Each row is a point. Each copy is the shape, with its points in the same order, turned, moved and blurred by noise. Say if it was mirrored as well.
In the rows, zero is written as 128.

Shape (9 x 3):
[[162 151 124]
 [ 93 133  89]
 [138 209 145]
 [ 87 187 178]
 [120 109 173]
 [167 166 165]
 [172 119 162]
 [ 84 143 107]
 [168 142  84]]
Copy 1 (9 x 3):
[[132  82 114]
 [115 145 171]
 [162  50 159]
 [206  97 167]
 [182 135 100]
 [164  61 108]
 [149  88  75]
 [143 136 173]
 [ 88  90 120]]
Copy 1 is: mirrored
Copy 2 (9 x 3):
[[162 138 148]
 [105  87 149]
 [193 104 104]
 [159  88  60]
 [108 151  86]
 [185 157  98]
 [138 182 122]
 [117  80 136]
 [154 140 177]]
Copy 2 is: only turned
Copy 3 (9 x 3):
[[100  97 142]
 [132 167 150]
 [107  75 195]
 [175  82 205]
 [171  94 120]
 [119  58 146]
 [127  71  97]
 [139 153 165]
 [ 74 118 125]]
Copy 3 is: mirrored

Shape (10 x 6):
[[151  98 203  86 153 108]
 [113 119 177 131 127  97]
 [153 127 145  72 123 108]
 [110 118 157  80 155 118]
 [135 125 114 112 160  82]
 [184 107 150 219  87 151]
 [150 166 128 165  87 141]
 [ 97 126  51 120 124  61]
 [121 118 167 102 205 103]
 [ 87 116  22 147 103 118]]
Copy 1 (10 x 6):
[[154 207  96  61 143 150]
 [159 158 108 105 145 183]
 [157 154 106  75  99 120]
 [130 170 130  65 132 150]
 [176 157 159 102 116 138]
 [158 153  66 207 185 122]
 [151  95  84 149 150 128]
 [164 118 190 140  63 153]
 [162 189 162  57 160 154]
 [117  94 187 187  82 140]]
Copy 1 is: mirrored
Copy 2 (10 x 6):
[[125 177 172 147 167 153]
 [152 125 176 152 124 163]
 [162 179 134 159 129 122]
 [138 150 136 188 148 149]
 [157 142 100 145 116 169]
 [141  74 174  55 104  92]
 [154 101 153 125  63  92]
 [223 107  70 162  94 168]
 [103 149 126 166 147 189]
 [220  52  59 162  97 120]]
Copy 2 is: only turned
Copy 3 (10 x 6):
[[147 175 178 170 104 135]
 [133 148 106 157 108 127]
 [133 120 174 141 132 150]
 [102 125 160 165 124 110]
 [127 110 155  99 108 103]
 [189 194  64  93 196 133]
 [159 116  91 126 195 128]
 [ 77  79  99  66 103 138]
 [120 139 165 152  99  75]
 [ 60  99  76  62 161 124]]
Copy 3 is: mirrored
